Every row gives one point. Each copy is the shape, with its points in the same order, turned, moved and blurred by noise. Say if it was mirrored as well.

Shape:
[[-50  -8]
 [-73  40]
 [ 65 -16]
 [ 39 -11]
 [ 35   6]]
Copy 1:
[[-30 -58]
 [-90 -49]
 [ 63  20]
 [ 23   4]
 [ 21   9]]
Copy 1 is: only turned
Copy 2, 5 rows:
[[-48  16]
 [-68  68]
 [ 64  -3]
 [ 32   5]
 [ 35  17]]
Copy 2 is: only turned
Copy 3 (5 x 2):
[[ 37  13]
 [ 37  67]
 [-61 -43]
 [-44 -26]
 [-50 -13]]
Copy 3 is: mirrored
Copy 4:
[[ 22  37]
 [ -9  76]
 [-40 -56]
 [-26 -36]
 [-43 -22]]
Copy 4 is: mirrored

Shape (6 x 3):
[[ 11 -18  13]
 [-43  62 -37]
 [-73  38  -4]
 [-33 -21 -21]
 [ -3 -97  15]
 [ 29  50  41]]
Copy 1, 6 rows:
[[  2  24 -31]
 [-17 -59  31]
 [-65 -26  31]
 [-31 -15 -30]
 [-28  62 -96]
 [ 53  20  32]]
Copy 1 is: mirrored
Copy 2, 6 rows:
[[ 30   0  33]
 [-37  47 -52]
 [-64  40  -4]
 [-21 -18   4]
 [ 14 -68  70]
 [ 45  78  17]]
Copy 2 is: only turned
Copy 3, 6 rows:
[[-39 -30  23]
 [  1  72   3]
 [ 43  45  -1]
 [  0  -5 -18]
 [-10 -96 -11]
 [-28  13  89]]
Copy 3 is: mirrored
Copy 4 (6 x 3):
[[  3  -1 -24]
 [-98  -8  10]
 [-87  33 -16]
 [-37  -6 -52]
 [ 40  -8 -94]
 [  2  17  47]]
Copy 4 is: mirrored

Shape:
[[-35   8 -43 -63]
 [ -1 -13   5 -19]
 [-42 -20   1 -65]
 [ 41  12  27  15]
 [ -9 -43 -41  -2]
 [ -4  92 -82 -31]
 [-10   3  10 -43]
 [-21 -15  30  76]]
Copy 1, 8 rows:
[[ -1 -29 -38 -80]
 [ -6 -40   5 -13]
 [-23 -70 -22 -60]
 [ 25 -19  14  36]
 [-31 -10  32 -44]
 [ 55  45 -72 -68]
 [  3 -53 -21 -28]
 [-58   4   7  55]]
Copy 1 is: mirrored
Copy 2:
[[ 17  69   2 -38]
 [ 29   2  17   9]
 [ 37  19  26 -53]
 [ 34 -12  41  63]
 [ 11  -1 -35  -3]
 [-15 121  10  42]
 [ 42  18  40  -8]
 [-29 -67  23  45]]
Copy 2 is: only turned
Copy 3 (8 x 4):
[[-25  69 -44  -4]
 [ -3  24   1 -18]
 [-23  77 -11 -38]
 [-13 -42   0  -9]
 [ 24  44 -13  22]
 [-84  25 -96  56]
 [-32  32 -15 -29]
 [  0 -14  68  41]]
Copy 3 is: mirrored
Copy 4, 8 rows:
[[ 48  29 -48 -63]
 [ 18   1   3 -24]
 [ 36  -4 -13 -83]
 [-15  18  30  19]
 [ 57 -24 -26  -1]
 [ 17 103 -86  -8]
 [ 15  17   1 -49]
 [-43 -57 -13  27]]
Copy 4 is: only turned

Shape, 14 rows:
[[  55   21   91   69   -1  -25  -32  -26]
 [  36    5   39    4  -37    0  -77   -6]
 [ -14  -24  -44   -3  -56   32  -20   14]
 [  19   74    2  -34   18   30   30  -13]
 [ -41  -71  -39  -15  -21   28   14   76]
 [   7    1   24  -22   51   11   38   -1]
 [ -48   40    6  -16   45   52   69   24]
 [  -6   20   -5   25   31  -13   16  -20]
 [  22   18   31   -7   68    4   25    3]
 [  15  -75  -28  -13 -106   32  -24  -12]
 [   6   45   48  -18   -8  -44    7  -16]
 [  13   48   60    1   18    1  -40  -49]
 [  13   55    1  -17   20   28   55   28]
 [  30   52   12    4   49  -14    2   -1]]
Copy 1, 14 rows:
[[-55 121   8  61 -25  -8 -34 -39]
 [ 20  66   6  39 -60 -30 -52  -8]
 [ 70  -4  -7  24 -15  25 -21  24]
 [  3  42 -13 -70  26   6 -33 -41]
 [ 34 -53  37  20  -7  74 -41  56]
 [-33  12  48 -29  22  27 -30 -39]
 [-13  -7  -1 -58  42  88 -46 -43]
 [-31  15  -8   5  17  16   0 -36]
 [-57  25  35 -23  28   8 -44 -41]
 [113  26  43  53 -27  17   2  40]
 [-33  66   6 -34 -42   9   2 -25]
 [-19  71  -2  -4 -34 -16 -37 -80]
 [-16  31  -4 -64  40  36 -44  -6]
 [-51  34  -9 -27  14 -16 -34 -32]]
Copy 1 is: only turned
Copy 2:
[[  12   26   17   49 -120    3    2   48]
 [ -31   -2   15   -6  -55  -27  -26   72]
 [ -25  -37    1    0   54   -1   -2   45]
 [  22   65   64   26   21  -43   -4   -4]
 [ -14  -13  -26  -28   77   75  -21   21]
 [  31   42   47    9   -2   25  -28  -29]
 [  16   72   71   38   62   47    1  -18]
 [   4   18   22   61  -10    5  -17  -19]
 [  40   59   41   26  -20   16  -43  -19]
 [ -17  -91   -8  -45   23   -7   27   55]
 [ -29   55   26   14  -49  -22   11  -14]
 [ -19   34   75   41  -64  -26  -26   24]
 [  32   75   33   22   38   -5    1    0]
 [  18   62   26   47  -21  -21  -40   -2]]
Copy 2 is: mirrored

Shape:
[[ 44  52 -15  53 -54  61 -34  41 -34]
 [-18 -43   0 -42  25   0  49   9 -26]
 [ 44  36 -68 -73  47  72 -45  66  22]
 [-20 -45  -8  54  62  78  59 -19 -36]
 [  5  -4 -22  -3  38  25 -31   8  81]
 [-14 -23  24  35  -6 -39 -46 -56 -46]
 [-31 -50 -52 -21   9 -16   1  51  -3]
 [ 36  23  60  20 -61 -50  -1 -36 -28]
 [ 20  49  41   1 -69 -57  19  51 -42]
 [ 76 -18  -5  -2 -69 -18  62 -65  49]
 [ 91 -20  43 -34  66 -48 -22  20  71]
 [ 20 -47 -38  -3 -19 -41 -31  -3  61]
 [-36  49  19 -43  22 -34  44 -52 -20]
 [  2 -17 -21 -50 -29  86  -2   6  54]]
Copy 1:
[[ -14    3    4  -16  -41   70  -71   36  -51]
 [ -34  -24    0  -31    8  -60   59  -22  -43]
 [  63    3 -118  -58    5   34   10   17  -47]
 [ -89  -49   -7   33   61   -1   37   17  -24]
 [  29    3  -52  -13   -6    3   24    4   54]
 [ -22  -35   45   -5  -17  -87  -56   27   11]
 [ -30  -24  -56  -30  -63  -50   48    2  -19]
 [   8   24  106  -19  -41  -44  -43    3  -25]
 [ -19   64   66  -58  -74  -30  -27   -7  -62]
 [  61   -7   98   48  -41   -5   52  -13  -12]
 [  75   60    8  -50   10  -51   62   70   38]
 [  37  -19   -9    5  -78  -39   29   16   40]
 [  -7   29   22   -5   27  -82   -7  -74  -29]
 [  32  -53  -25  -37  -12   50   36  -40    0]]
Copy 1 is: only turned
Copy 2, 14 rows:
[[  56   47   17  -14   60   48  -40  -25   26]
 [   6  -24  -48  -11  -41   19   64   30  -37]
 [  -7  -42  -33  -93   43   71   42   -3   93]
 [  23  -38  -62   78   18   10   30   62   -4]
 [ -16  -54   28  -14  -24    5   15   13   74]
 [ -20   39    1   -7   -4  -78  -13   28  -38]
 [  -7   20  -33  -29  -69   37   37   37   30]
 [  36   33   32  -19   -4  -59   -8  -47  -67]
 [  77   66   43  -50  -26    4   32  -42  -49]
 [  22  -55  -27   13  -59  -29  -26 -102  -29]
 [  55  -87   11  -92  -41  -73   35   -3   45]
 [ -16  -17   -1  -31  -91  -25  -15  -20   43]
 [ -29   -4    8    0    3  -28  106  -29  -48]
 [ -33  -71    2  -21  -10   77  -15  -13   11]]
Copy 2 is: only turned
